Rows are points. Each copy is the shape, with its points in the same order, turned, moved and blurred by noise. Say if it was mirrored as well.

Shape:
[[-0.06,-0.04],
[+0.34,-0.03],
[+0.39,-0.50],
[+0.13,+0.22],
[+0.03,+0.20],
[+0.31,+0.37],
[-0.58,+0.36]]
Copy 1:
[[+0.08,+0.03],
[+0.03,-0.37],
[+0.50,-0.46],
[-0.19,-0.05],
[-0.17,+0.06],
[-0.43,-0.22],
[-0.20,+0.65]]
Copy 1 is: mirrored
Copy 2:
[[+0.07,-0.11],
[-0.25,-0.30],
[+0.02,-0.71],
[-0.20,+0.02],
[-0.16,+0.05],
[-0.49,-0.01],
[+0.25,+0.58]]
Copy 2 is: mirrored
Copy 3:
[[-0.01,-0.02],
[+0.25,-0.34],
[+0.64,-0.08],
[-0.09,-0.33],
[-0.15,-0.23],
[-0.08,-0.58],
[-0.65,+0.14]]
Copy 3 is: mirrored

Shape:
[[+0.25,-0.48,-0.06],
[+0.58,+0.32,+0.07],
[+0.00,+0.49,-0.14],
[-0.11,-0.32,-0.26],
[+0.19,-0.03,-0.33],
[+0.26,+0.04,+0.71],
[-0.16,+0.41,-0.07]]
Copy 1:
[[+0.57,-0.36,-0.23],
[+0.08,-0.54,+0.41],
[-0.37,-0.30,+0.09],
[+0.21,-0.25,-0.46],
[+0.03,-0.45,-0.26],
[+0.39,+0.13,+0.53],
[-0.34,-0.08,+0.04]]
Copy 1 is: mirrored
Copy 2:
[[+0.51,+0.18,-0.10],
[+0.13,-0.06,+0.56],
[-0.34,-0.27,+0.15],
[+0.24,-0.07,-0.37],
[+0.24,-0.29,-0.04],
[-0.06,+0.67,+0.44],
[-0.33,-0.15,+0.07]]
Copy 2 is: mirrored
Copy 3:
[[+0.09,-0.12,-0.54],
[+0.02,+0.62,-0.13],
[-0.29,+0.35,+0.29],
[-0.20,-0.28,-0.18],
[-0.31,+0.13,-0.24],
[+0.65,+0.30,+0.14],
[-0.26,+0.16,+0.42]]
Copy 3 is: only turned
Copy 4:
[[+0.04,-0.34,-0.37],
[+0.60,+0.24,-0.13],
[+0.10,+0.40,+0.28],
[-0.37,-0.07,-0.17],
[-0.04,+0.18,-0.24],
[+0.54,-0.42,+0.29],
[-0.06,+0.32,+0.39]]
Copy 4 is: only turned

Shape:
[[-0.19,-0.09,-0.44,-0.17,-0.18,+0.08],
[+0.01,+0.02,-0.44,+0.19,+0.01,-0.12],
[+0.12,+0.18,+0.02,-0.28,-0.03,+0.03],
[-0.92,-0.23,-0.17,+0.20,+0.33,-0.19],
[+0.35,+0.47,+0.11,-0.32,-0.08,-0.08],
[+0.08,+0.56,+0.38,+0.02,-0.01,+0.37],
[-0.12,+0.47,-0.18,-0.24,-0.10,+0.06],
[+0.42,+0.12,+0.09,-0.43,+0.02,-0.01],
[-1.04,+0.16,-0.26,-0.07,+0.71,-0.25],
[+0.06,-0.26,-0.59,-0.29,-0.06,+0.32],
[-0.82,-0.18,-0.14,-0.21,+0.10,-0.35],
[-0.14,+0.09,-0.49,-0.17,-0.30,+0.07]]
Copy 1:
[[+0.18,-0.09,-0.49,-0.40,+0.10,+0.03],
[-0.01,+0.23,-0.44,-0.04,+0.05,-0.15],
[+0.39,-0.01,+0.05,-0.15,+0.00,+0.15],
[-0.72,+0.05,-0.05,-0.58,+0.18,-0.36],
[+0.67,+0.16,+0.19,+0.07,+0.01,+0.07],
[+0.34,+0.34,+0.36,-0.06,-0.52,+0.22],
[+0.37,+0.36,-0.03,-0.27,+0.04,+0.06],
[+0.54,-0.21,+0.14,+0.15,+0.11,+0.16],
[-0.74,+0.33,+0.18,-0.59,+0.58,-0.09],
[+0.18,-0.31,-0.53,-0.33,+0.15,+0.34],
[-0.23,-0.11,+0.03,-0.71,+0.52,-0.38],
[+0.39,+0.05,-0.56,-0.40,+0.06,+0.02]]
Copy 1 is: only turned
Copy 2:
[[+0.16,+0.09,+0.11,-0.23,-0.28,+0.13],
[+0.36,+0.26,+0.17,+0.17,-0.09,+0.08],
[+0.19,-0.37,+0.26,+0.00,+0.01,+0.17],
[-0.24,+0.49,-0.52,-0.03,+0.32,-0.10],
[+0.26,-0.54,+0.55,+0.11,+0.17,+0.21],
[-0.28,-0.58,+0.42,+0.49,+0.03,+0.24],
[-0.05,-0.13,+0.47,-0.07,+0.11,+0.28],
[+0.44,-0.63,+0.28,+0.01,+0.01,+0.24],
[-0.33,+0.51,-0.45,-0.16,+0.72,+0.33],
[+0.34,+0.01,+0.01,-0.21,-0.54,+0.39],
[-0.13,+0.22,-0.30,-0.41,+0.36,-0.16],
[+0.15,+0.13,+0.33,-0.23,-0.26,+0.11]]
Copy 2 is: only turned
Copy 3:
[[-0.12,-0.21,-0.48,+0.09,+0.09,-0.04],
[+0.04,+0.03,-0.32,-0.08,+0.42,-0.04],
[-0.21,-0.03,-0.15,-0.32,-0.14,+0.08],
[-0.45,-0.33,+0.17,+0.52,+0.61,-0.33],
[-0.22,+0.23,-0.14,-0.61,-0.26,+0.03],
[-0.09,+0.45,+0.22,-0.10,-0.44,+0.00],
[-0.37,+0.24,-0.27,-0.09,-0.07,-0.04],
[-0.13,-0.12,-0.14,-0.57,-0.24,+0.22],
[-0.95,-0.11,+0.26,+0.47,+0.70,-0.08],
[+0.00,-0.31,-0.63,+0.11,+0.03,+0.32],
[-0.67,-0.48,-0.06,+0.24,+0.39,-0.40],
[-0.13,-0.04,-0.62,+0.03,+0.06,-0.10]]
Copy 3 is: only turned

Shape:
[[+0.42,+0.25,-0.05,-0.09,-0.09,-0.39,+0.18,+0.26,+0.21],
[-0.12,+0.13,+0.46,-0.26,-0.07,-0.18,-0.44,-0.08,-0.31],
[-0.34,+0.43,+0.45,+0.04,-0.38,+0.09,-0.40,-0.29,+0.22],
[+0.20,-0.47,+0.33,+0.18,+0.33,-0.35,+0.32,+0.11,+0.12],
[-0.17,-0.45,-0.28,+0.01,+0.15,+0.44,-0.19,-0.21,-0.09],
[-0.33,+0.09,+0.12,-0.27,+0.45,+0.17,+0.05,-0.21,+0.13],
[-0.57,-0.24,+0.43,-0.06,+0.22,+0.22,-0.28,+0.33,+0.29],
[+0.17,+0.47,-0.50,-0.26,+0.06,-0.50,+0.25,-0.48,-0.50],
[-0.17,+0.24,+0.31,+0.00,+0.55,+0.47,+0.52,-0.45,-0.29],
[+0.10,+0.12,+0.02,-0.18,-0.05,-0.02,-0.32,+0.00,-0.61],
[-0.37,-0.09,-0.34,-0.48,+0.07,+0.18,+0.30,+0.37,+0.30],
[-0.39,-0.38,-0.32,+0.38,+0.10,-0.13,+0.06,+0.27,-0.09],
[-0.49,+0.32,-0.37,-0.40,+0.47,+0.38,+0.24,+0.10,+0.23],
[+0.21,+0.59,-0.06,-0.24,+0.41,-0.28,-0.36,-0.14,-0.57]]
Copy 1:
[[-0.27,+0.13,-0.01,+0.31,-0.39,-0.50,+0.21,-0.10,+0.36],
[-0.19,-0.03,-0.26,+0.02,-0.13,-0.46,-0.49,+0.11,-0.46],
[-0.19,-0.19,-0.11,+0.27,-0.37,+0.08,-0.50,-0.36,-0.63],
[-0.27,+0.18,+0.30,-0.31,+0.01,-0.13,+0.08,+0.29,+0.33],
[+0.46,-0.29,-0.37,-0.23,+0.11,+0.22,+0.12,+0.06,-0.04],
[+0.21,+0.07,-0.22,-0.44,-0.08,-0.13,-0.12,-0.46,-0.13],
[-0.16,+0.41,-0.35,-0.13,+0.27,+0.31,-0.44,-0.18,-0.12],
[-0.13,-0.69,-0.18,-0.11,-0.53,-0.87,+0.43,-0.19,-0.16],
[+0.21,+0.17,+0.18,-0.88,-0.41,-0.13,+0.38,-0.17,-0.50],
[+0.16,-0.04,-0.44,+0.12,-0.13,-0.61,-0.05,+0.24,-0.41],
[-0.08,+0.09,-0.77,-0.24,-0.13,+0.02,+0.13,-0.38,+0.46],
[-0.34,-0.07,-0.34,-0.08,+0.37,+0.14,+0.41,+0.14,+0.11],
[+0.12,+0.16,-0.55,-0.40,-0.16,-0.14,+0.30,-0.79,+0.03],
[+0.02,-0.03,-0.15,+0.07,-0.11,-1.04,+0.19,-0.16,-0.58]]
Copy 1 is: only turned
Copy 2:
[[+0.24,+0.26,-0.14,-0.08,-0.15,-0.19,-0.02,+0.45,-0.04],
[-0.49,-0.20,+0.21,-0.38,-0.24,-0.04,-0.10,-0.20,-0.28],
[-0.65,+0.37,+0.09,+0.07,-0.44,+0.16,-0.04,-0.44,-0.11],
[+0.44,-0.14,+0.21,-0.18,-0.10,-0.59,-0.11,-0.14,+0.36],
[+0.08,-0.45,-0.10,+0.16,+0.26,+0.27,-0.21,-0.51,+0.25],
[-0.33,-0.01,+0.21,+0.19,+0.39,-0.09,-0.12,-0.24,+0.18],
[-0.30,-0.32,+0.42,+0.62,-0.17,-0.28,-0.27,-0.43,-0.02],
[-0.16,+0.19,-0.59,-0.66,+0.50,+0.01,+0.42,+0.11,-0.13],
[-0.07,+0.18,+0.56,-0.10,+0.64,+0.07,+0.44,-0.40,+0.25],
[-0.16,-0.35,-0.04,-0.43,-0.03,+0.28,+0.12,-0.25,-0.38],
[-0.11,-0.27,-0.09,+0.62,+0.17,+0.06,+0.04,+0.34,+0.27],
[+0.33,-0.37,-0.33,+0.43,+0.01,-0.28,+0.11,-0.52,-0.05],
[-0.26,+0.01,-0.04,+0.62,+0.64,+0.05,+0.08,+0.09,+0.05],
[-0.25,+0.10,-0.07,-0.61,+0.48,+0.04,-0.01,-0.02,-0.68]]
Copy 2 is: only turned
Copy 3:
[[+0.13,+0.10,-0.20,-0.05,-0.14,-0.33,-0.18,+0.05,+0.47],
[-0.23,-0.09,+0.50,+0.31,-0.16,-0.13,-0.33,+0.16,-0.28],
[-0.37,-0.56,+0.10,+0.16,-0.65,-0.08,-0.29,-0.01,-0.39],
[+0.25,+0.37,+0.21,+0.05,-0.05,-0.13,+0.29,-0.56,+0.13],
[-0.24,-0.46,+0.07,+0.03,+0.54,+0.28,+0.19,-0.34,-0.21],
[-0.67,-0.10,+0.08,+0.15,-0.02,-0.09,+0.36,-0.15,-0.09],
[-0.19,-0.38,+0.20,+0.79,-0.15,-0.09,+0.36,-0.36,-0.15],
[-0.53,+0.32,-0.19,-0.58,+0.38,-0.40,-0.51,+0.20,-0.04],
[-0.62,+0.33,-0.19,-0.15,-0.05,+0.22,+0.57,+0.04,-0.52],
[-0.11,-0.03,+0.23,+0.12,+0.34,-0.04,-0.34,+0.34,-0.27],
[-0.50,-0.16,-0.43,+0.53,+0.26,-0.05,+0.11,-0.33,+0.39],
[+0.13,-0.21,-0.22,+0.26,+0.48,-0.35,+0.10,-0.58,-0.24],
[-0.83,-0.26,-0.48,+0.30,+0.25,-0.22,+0.45,-0.02,+0.11],
[-0.36,+0.11,+0.32,-0.20,+0.24,-0.50,-0.15,+0.64,-0.17]]
Copy 3 is: mirrored

Shape:
[[-0.04,+0.38,-0.41,+0.15,-0.22,+0.16,+0.43,+0.07,+0.19,+0.45,+0.30,-0.01],
[-0.45,-0.48,+0.33,-0.43,+0.23,+0.42,+0.34,-0.30,-0.02,-0.08,+0.12,-0.09],
[-0.48,+0.24,-0.38,-0.13,-0.23,-0.34,+0.41,-0.28,-0.15,+0.55,-0.38,-0.05],
[+0.11,-0.53,-0.52,-0.37,+0.04,-0.36,+0.43,-0.19,+0.42,-0.40,+0.20,-0.56],
[+0.00,+0.42,-0.09,-0.21,+0.03,+0.01,+0.03,-0.38,+0.00,+0.27,+0.41,+0.00],
[+0.23,-0.24,-0.36,-0.19,+0.38,+0.09,-0.37,+0.22,+0.47,-0.15,-0.19,-0.42],
[+0.25,-0.44,+0.42,-0.06,-0.46,+0.40,+0.16,+0.55,-0.42,-0.01,+0.40,+0.26],
[+0.61,-0.44,+0.30,-0.31,-0.11,+0.01,+0.26,+0.02,-0.50,+0.54,-0.33,-0.32],
[-0.13,-0.12,+0.24,-0.59,-0.33,-0.38,+0.59,-0.06,+0.18,-0.24,-0.40,-0.44],
[-0.10,-0.13,-0.01,+0.42,+0.14,+0.06,-0.28,-0.28,+0.20,+0.45,-0.35,-0.14],
[-0.06,-0.53,-0.43,+0.00,-0.13,-0.41,-0.13,-0.30,+0.25,+0.03,+0.05,+0.37],
[+0.20,+0.13,-0.26,+0.04,+0.16,+0.19,-0.20,+0.46,+0.02,-0.50,+0.04,+0.57],
[+0.22,-0.28,+0.08,+0.24,+0.24,-0.26,-0.07,+0.15,-0.31,-0.20,+0.41,-0.02],
[-0.25,+0.38,-0.29,-0.45,-0.44,-0.38,-0.24,-0.02,-0.52,-0.31,+0.09,+0.17],
[-0.46,+0.15,-0.12,-0.48,+0.23,-0.17,+0.18,+0.37,+0.48,+0.13,-0.31,-0.05]]
Copy 1:
[[+0.10,-0.16,-0.41,-0.42,-0.68,+0.06,+0.05,+0.43,-0.08,-0.07,+0.31,+0.03],
[-0.20,+0.02,+0.18,-0.13,+0.25,-0.55,-0.04,+0.24,+0.16,+0.55,+0.05,+0.52],
[+0.01,+0.13,-0.35,+0.18,-0.42,-0.23,+0.37,+0.49,+0.61,-0.24,+0.21,-0.12],
[+0.69,+0.17,-0.15,-0.54,+0.39,-0.49,+0.24,+0.51,-0.18,-0.25,-0.41,+0.30],
[+0.01,+0.12,-0.27,-0.26,-0.27,+0.01,-0.47,+0.21,+0.07,-0.03,-0.03,-0.02],
[+0.53,-0.38,-0.36,-0.04,+0.50,-0.14,+0.15,-0.09,-0.43,+0.11,-0.27,-0.07],
[+0.03,-0.08,+0.52,+0.38,-0.40,-0.14,-0.32,+0.32,-0.72,+0.15,+0.15,+0.65],
[+0.30,-0.28,+0.54,+0.41,-0.09,-0.63,-0.15,-0.08,-0.07,-0.55,+0.32,+0.21],
[+0.11,+0.34,-0.01,+0.04,-0.17,-0.70,+0.47,+0.01,+0.13,-0.24,-0.44,+0.51],
[-0.07,-0.64,-0.11,+0.15,+0.22,+0.30,+0.09,+0.15,+0.31,-0.07,+0.06,-0.03],
[+0.69,+0.09,-0.06,+0.08,+0.18,+0.37,+0.06,+0.59,+0.24,+0.04,-0.21,+0.24],
[+0.23,+0.27,-0.38,+0.36,+0.14,+0.46,-0.08,+0.02,-0.83,+0.31,+0.04,+0.21],
[+0.03,+0.16,+0.31,+0.01,+0.24,+0.15,-0.24,+0.45,-0.53,-0.18,-0.13,-0.04],
[+0.05,+0.56,-0.61,+0.59,-0.39,-0.06,-0.31,+0.52,-0.09,-0.18,-0.38,+0.18],
[+0.20,+0.16,-0.30,+0.06,-0.19,-0.23,+0.57,-0.05,+0.07,+0.36,-0.30,-0.12]]
Copy 1 is: only turned
Copy 2:
[[+0.09,+0.34,+0.22,+0.33,-0.12,+0.09,+0.42,-0.18,-0.84,-0.10,-0.11,+0.14],
[+0.15,+0.19,+0.00,+0.11,-0.21,-0.17,-0.59,-0.05,+0.20,+0.16,-0.39,+0.49],
[+0.47,+0.71,+0.14,-0.22,+0.03,+0.33,+0.26,-0.43,-0.44,+0.39,+0.06,-0.20],
[-0.40,-0.18,-0.06,-0.37,-0.28,+0.61,-0.13,-0.51,-0.37,+0.29,-0.08,+0.80],
[+0.23,+0.02,+0.12,-0.07,-0.22,+0.16,+0.35,+0.25,-0.39,-0.12,-0.37,+0.04],
[-0.17,-0.38,+0.09,+0.20,-0.17,+0.43,-0.06,+0.23,-0.38,+0.36,+0.58,+0.52],
[-0.43,-0.11,+0.19,+0.62,-0.19,-0.40,-0.30,-0.49,+0.04,-0.57,-0.04,-0.13],
[+0.09,+0.03,+0.61,+0.13,-0.33,+0.45,-0.67,-0.35,-0.02,-0.33,+0.24,-0.40],
[-0.18,+0.38,-0.59,-0.23,-0.29,+0.60,-0.52,-0.42,-0.21,+0.09,+0.04,-0.01],
[+0.53,+0.08,+0.23,-0.20,+0.10,-0.11,-0.08,+0.16,-0.41,+0.06,+0.61,+0.13],
[+0.33,-0.41,-0.05,-0.25,+0.02,-0.01,+0.30,-0.65,-0.11,+0.19,+0.19,+0.33],
[-0.32,-0.25,-0.19,+0.57,+0.23,+0.11,+0.59,-0.02,+0.12,-0.18,+0.35,+0.20],
[-0.43,-0.30,+0.33,-0.16,+0.38,-0.02,+0.01,-0.06,-0.02,-0.25,+0.02,+0.10],
[-0.35,+0.22,-0.10,-0.19,-0.26,+0.10,+0.67,-0.24,+0.26,+0.19,-0.08,-0.48],
[+0.08,+0.18,-0.46,+0.42,+0.06,+0.33,-0.06,-0.06,-0.44,+0.63,+0.11,+0.03]]
Copy 2 is: mirrored
